Rows are points. To make a cloud, some directions were put in groups of two or more. Within a group, all points are equally far from the middle, so they leave a hole (a ring in 2 directions, a hollow ball in 3). The other directions are filled evenly. Then the cloud was stretched, turned, moved and blurred a little. How many holes are there, and how many directions does each take, smallest first?

Cloud, 21 rows:
[[ 16 -47 -25]
 [-37  13 -51]
 [-25  36 -45]
 [-23  25 -69]
 [ 55 -23 -23]
 [ 14 -48 -30]
 [ -3  47 -44]
 [ 59  -2 -18]
 [ 56 -12  -6]
 [ 56  40  19]
 [-39  -8 -48]
 [ 58  25   8]
 [ 48 -20  -4]
 [-34  51   0]
 [-41  25  -7]
 [-11 -27  -5]
 [ 51  20 -37]
 [ 26 -27   9]
 [-39  50  19]
 [-31  39 -30]
 [-22  49 -26]]
Holes: 1 (2)

Cloud:
[[-29 -10 -43 -27]
 [ 43 -18 -18 -29]
 [-31   5  58 -16]
 [ 32  37 -16  76]
 [-30  -4  17 -12]
 [ 11   2   8   1]
 [-31 -40 -18  62]
 [ -3 -16  24  -3]
 [ 16  54 -14 -24]
 [  3  45 -43 -16]
 [-33 -12   5  39]
 [ -3  26  22 -57]
 [ 17 -21 -57  18]
 [ -5 -51 -17  -4]
 [-63   0  32 -26]
 [-43  12 -15  21]
 [ 31  -4  26  23]
 [ 40 -11 -68  43]
 [ 12 -69 -40  10]
 [ 14  50 -27  -2]
 [-50  23 -39  22]
 [ 14 -26  24 -64]
 [-49 -36 -70 -69]
 [ 28 -53 -42 -10]
 [-12 -37 -38  40]
 [ 37 -18 -79 -56]]
Holes: 0

Cloud:
[[-55 -18 -27   0]
 [ 28  -7  28   3]
 [-41  10 -71  -8]
 [ 27 -53 -33  -3]
 [ 49   9  -1 -67]
 [ 49  18   5 -20]
 [-64 -19 -24  18]
 [-15   4  29 -32]
 [-53 -43   9  15]
 [-40   6  14 -15]
 [-41   7 -51  57]
 [  2 -29  -2  76]
 [-69   0  -1  36]
 [-40  40 -14 -18]
 [ 17  23 -64  13]
 [-59 -18 -30   6]
 [  7 -63  -8   4]
 [-15 -38  -7 -29]
 [  0  54 -59   0]
 [-45  14 -24 -14]
 [-64   3 -30  65]
 [-45  60   4  17]
 [-51  11 -50  22]
 [ 29  23  -7  25]
 [ 25 -22   1 -39]
 [  9  54  23  56]
 [-19  12 -37  64]]
Holes: 1 (2)

Cloud, 55 rows:
[[-53 -41  11  -3 -54  34]
 [-22 -39  46 -15  -4 -32]
 [ 41  36  33  60  45  13]
 [-16 -45  -9  29  17  50]
 [ 33 -17  44  27   2  -1]
 [-44 -50   9  -1   2 -33]
 [ 14 -43   3 -16   7 -30]
 [-35 -49  31  14  24  52]
 [ 43   6  39  -4  20 -22]
 [ 35 -33   1   5  63  24]
 [ 57  35  49  -4   6  -9]
 [-46  14  45  -5 -79 -17]
 [-10  -7 -36  -4   9 -12]
 [ 13  -4  80  50  -9  -8]
 [ 23  22  45   8  13  24]
 [-19 -18 -14 -41   0 -16]
 [-10 -24 -22 -52  24 -28]
 [-66 -65 -12 -25 -22 -19]
 [-65 -47  -9 -15  28  29]
 [ 48  16  59 -10  12 -13]
 [-36 -12  38  40 -95  36]
 [  4 -29 -13   0  29 -43]
 [-22 -31   2  64 -48  21]
 [ 18  14 -46  72  32 -14]
 [ 13   6   1  44   8  17]
 [  3 -62  23  -5   0 -58]
 [  5 -19 -20  28  18 -34]
 [ 43  -9  19 -12  21  25]
 [ -8   5   9 -54  21 -31]
 [-24 -44   2 -44 -41  -2]
 [-93 -31  40  -8 -19   7]
 [-38 -53  17 -16  -2 -24]
 [  2  -5 -38  32  -8 -26]
 [ 21  15  24  -4  32 -85]
 [-57   2  -2 -33   9 -11]
 [ 26 -21   0  28 -46 -30]
 [-18  19  42  24 -26   3]
 [-14 -36   9 -31  47 -14]
 [-19  -4  22  24 -40  44]
 [-57 -42 -10  47 -28 -15]
 [-56  -3  -1  27  12 -22]
 [-73 -25  25   0 -67 -40]
 [-14  34  37  24 -72  18]
 [-11   8  -4 -18 -62  -3]
 [ 37  -3  57   2   5  -7]
 [-27 -60  10  40  -7 -12]
 [ 19  58  37  26 -37  10]
 [  8  27  45  66  64 -35]
 [-25 -18  17 -23  42  -9]
 [-63  21  22  47 -31  -4]
 [  7  40  50  30  74  -5]
 [ 59 -16  -1  21  15 -45]
 [ -5 -60  51 -13   6 -16]
 [-10  20  15 -16  -4 -31]
 [ -7 -35  40   4  -9 -19]]
Holes: 0
